Each wall is flat, endless, passes through zero and stands at right angles to its row. A trip goes straight from one point to another. List the walls that it crosses, first one first.
In the rows, zero is written as 128.

Walls:
(1): [ 98 118 146]
(2): [129 153 126]
(3): [126 118 164]
(4): [161 146  58]
(5): [124  60  59]
(6): [111 152 138]
(7): [154 143 124]
Trips:
[ 89 143 100] to [141 105  87] -> 1, 6, 2, 7
[144 139 118] to [115 155 161] -> 6, 3, 4, 1, 7
[103 138  84] to [128 108  99] -> 6, 2
[129 101 110] to [ 99 109 154] -> 1, 4, 3, 6, 5

Walls:
(1): [120 120 175 121  99  77 131 151]
(2): [133 147 115  77 183 125 100  96]
(3): [170 159 106 137 128 100 147 125]
(4): [ 91 136 164 154 168 138  98  93]
Trips:
[106 101 149 106 149 118 107  84] to [ 79 126  97 141 120 126 108 149] -> 1, 2
[131 196 122 154 137 103 116 115] to [152  94 151 170 119 148 152 150] -> 2, 1, 4, 3
[128 113 156 167 113 168 145  80] to [110  94  76 115 158 127  81 130] -> 2
[135 143 101 101 115  90  98 156] to [147  97  90 135 161 211 120 116] -> 1, 3, 4
[136 115 112 138 130  83 144 120] to [184 170 141 147 150 115 113 183] -> none

Walls:
(1): [136 143  68 132 188 127 122 158 110 141 174]
(2): [160 101 104 163 144 150 171 144 114 135 159]
(3): [135 110 101 158 142 151 171 181 121 196 160]
(4): [129 105  99 125 191 147  86  92 102 119 111]
(5): [131 144 105 124 112 141 101 101  81  50 192]
(6): [111  76 147 122 127 139 108 129 126 133 130]
(7): [100 146 153 138 105  95  93 127 150 155 116]
Trips:
[123 167 129 181 176  75 188  87 101 123 105] to [131 160 139 145 131 158 148  91 125 109  83] -> 1, 2
[136  99 142 136 131 119  91 130 128 113 159] to [143 130 145 147 142 132 127  84 124  88 160] -> 7, 1, 6
[149 169 104 169  90 109 144 156 135 128 120] to [163 165 111 120  99 142 107 217 114 107 143] -> 5, 7
[146 123  98 141 122  54 125 127 160 121 136] to [131 135  78 160  99 134 132 186 112 116 116] -> 2, 3, 5, 7

Walls:
(1): [ 67 120  85  86 197 102 183 134 135 156 134  71 158 182 115 156 123 181]
(2): [ 94 148  82 142 113 109 148  95 125 117 131 104 115 121 172  97 157 141]
(3): [182 160 147 147 118 103 149  92 124  82 107 110 125 113  96 135 147 156]
(4): [175  96 106  84 163 128  89  77 178 107 124 152  46  79  94 123 132 162]
(5): [113 184  86 152  86 143 113  96 119 130  80 120 187 117 156 136 132 116]
Trips:
[ 82 124 101 135 130 114 140 118 136 147 111  92 193  96 137  97  79 123] to [131 113  33 129 162 102 122  92  98  80 159  92  98 131 149 103 142 169] -> 4, 3, 5
[122 123 171 178 156  83 107 157 125  90 131 143 125 142  99 144 146 141] to [114 109 116 170 132  97 149  85 156 144 109 129 115  95  74 131 121  89] -> 4, 2, 5
[151 166 139 165 150 182 100 170 110 126 130 170 142 142 137 107 176 130] to [ 97 107 106 136 112 131 119 160 124 190  95 112 141 126 103 121 160 159] -> 1, 2
[129 116 184  95 108 174  96 132  61 111 132 149 110 100 142 136 116 135] to [ 61 105 139 142  93 101 145 138  98  69  81 111 115 135 130 144 133 104] -> 4, 5, 2, 3, 1
[126 165  98 152 163  65  64  91 138 138 116 149 135 187 102 135 123 118] to [129 109 130 129 140 106 143 112 110 160 158 100 156 142 127 173 146  89] -> 4, 2, 3, 5
[154 190 171 131 126 132 126 125 146 106 131 117  84 105 148 109 166 150] to [ 89 158 139 155 182 146 136 177 146 125 136 116 165 124 179 145 104 107] -> 5, 4, 3, 1, 2
[104 125 125 122 139  83 108 115 133 106 150  95  79 123  75 107 124 107] to [113 129 126 152 106 152 120 103 171 164 118 116 154 145 151  96 139 175] -> 5, 3, 4

Walls:
(1): [149 187  88  84  87  49 120 119 140  94  85 107 117 125 144 122 111 177
 103 181 163 137  61 121]
(2): [166 173 111  90  83 118 193 144 164  91  84 147  85 132 123 136  77 160
 136 137 129 139 125 124]
(3): [119 129 135 127 139 101  57 122 145 162 126 142 176 120 155 126 124 119
 166  95  44  95 148 157]
(4): [135 170 135 136 152 129 123 100 132  97 145  98 114 191 171 163 125 135
 147 152 116 144  98 132]
(5): [ 99 115 169 104  99 152 155 105 101  99 118 114 149 123 118 124 131 154
 166 123 134  98 131 163]
(6): [108 143 108 114 124 109 133 145 153 166 145 108 139 133 206 153 142 128
  93 119 113 182 174 101]
(7): [ 97 123 127 103 138  91  90  96 130 120 144 119 158 106 128 122 123  99
 117 121 110 117 152 118]
(8): [120 128  67 122 154 140 111 141  89 106 110 163 138  97 148  97 143 127
 112  53 191 171 161 114]
Trips:
[138  99 132 175 108 186 125 170 126  87 102 169 146  93 166 112 102 129
 116 149 133 101 138 116] to [113 122  94 140 138 113 144 138  97  88 140 114 135 109  72 165 136 114
 116 137 134  44  80 102] -> 2, 8, 1, 7
[181  66  96 129 141 111 172 114 145 160 151 116 138 142  72 126 131 150
 132  81 143 104 143 168] to [128 115 138  97 145  91 147 144 103 119 108 105 137 125  85 145 140 150
 159 159 112  89 133 122] -> 8, 2, 3, 1, 7
[ 97 156 114 126 183  89 111 140 128 134  85 120 105 128 153 133 152 192
 130 137 139 125 111 147] to [ 94 144 127 162 151 153 155 125 152 124 143 104  94 109 169 168 138 160
 119  81 107 112 160 130] -> 1, 2, 5
[113 192 173 138 154 131  73 167 174 119  91 177 188 137 161 149 140 101
 126 144 104  76 109 153] to [ 94 126 139 150  93  97 133  63 159  63 113 108 174 143 124 146 128 135
 134 139 129 140  57 139] -> 5, 2, 3
[100 115 178 103 124 125 100 124  88 133  89 113 143 136 165 133 105 100
 135 134 154 121 197 147] to [111 113 124 135 115 121 103 118 113  88 114 119 133  26  72  59 143 114
 114 117 181 114 115 117] -> 6, 3, 1

Walls:
(1): [ 87  89 160  93 100 176 158 120 104 192 120 122 144 151 114 118 121 127
 125 105 181  53 167  90 143  98 109 155  63 116  91 169  97 130 180 107
 135  99 161 156 119 141 171 114 112 127 123 164]
(2): [110 166 156 164 110 150 127  81 152 168  98  72 138 126 110 117 182 139
 131 159 125 107 112 143 101 104 164  76  85 114  95 153  76 150 125 179
 168 121 122 102  80 136 138 112 147 117 126 172]
(3): [105 120 138 142 171 125 159 149 152 118 136 103 101 165 142 118 122 120
 139 117 112 167  93 156 102 115  67 120 148  86 153 113 123 114 144 109
 148 125  91  83 127 159 116 106  78 141  72 104]
(4): [141 123 152 119 123  84 144 135 105 161 136 120 150  64 118 112 163 154
 115 134 146  90  90  93 155 168 180  89 148 144 171 154  88 127 108 168
 135 134 151 149  71 114 121 106 161 139 168 162]
(5): [ 64 107  81 123 108 153 162 149  78 106 122 131 115 144 118 108 115 118
 184 115 163 165 145 111 126 112 129 132 147 130 102  99  91 138 137 144
 155  73 139 136 140 143 114 129 172 147 138  98]
(6): [150 126 121 194 174  93 151 118 159 165 151 158 144 156 198  80 107 152
 106 144 159 139 163 166 172  57 123 105 148 115 142 106 124 151 146 102
 159 124 112 153  94 132 123 120 137  90 105 130]
Trips:
[156  70 107 114 115 124 116 102 138  83 126  81 145 110  94 144 115 182
 125  89 118 153 137  93 100 132 100 102 151 126 126 125  81 158 142 187
 118 146 180 138 138 145  75  89 163 174 125 127] to [119 174  77 110  76 104 127 129 203 112 127 125 156 115 121 158 124 113
  68 123 153  94 151 100  92 155 159 182  73 106  92 106 105 102 159 143
 107  99 150  88  77 157 150 143 185 111 118 134] -> 1, 5
[162 129 147  77 100 171 174 153 124  97  68 103 108 144  73 111 105 123
 127 108 132 166 132 131 173  49 117 161 147 168  59 113 151 149 163 169
 145  30 168 143 156 132 123 125 132 112 161 125] to [163 158 111  86  63 131 131  92  80 113 156 132 115 137 104  89 117 163
  87 127  98  94 140 129 141 130  78  95 135  96 121 156 145 129 113 123
  95 140 138  80 155 148  98 182 126 108 177  95] -> 5, 1
[150  94 156  84 153 120 101  93 131 106 117 127  94 125 107 171 122 124
 178 151 114 177 104 185 160  77 159 169 138 198  89 154 140 134  99 142
 137 114 130 121 150  78  86 105 155 205 124  85] to [176 117 120 146 136 110 176 127 106 135 142 157 150 131 119 114 190 120
  99 150 159 134 116 125 168 127 136  94  93 100 161 130 121 101 158 131
  98 139 146 131 128 101 133 135 126 113  96 148] -> 4, 5, 6, 2, 1
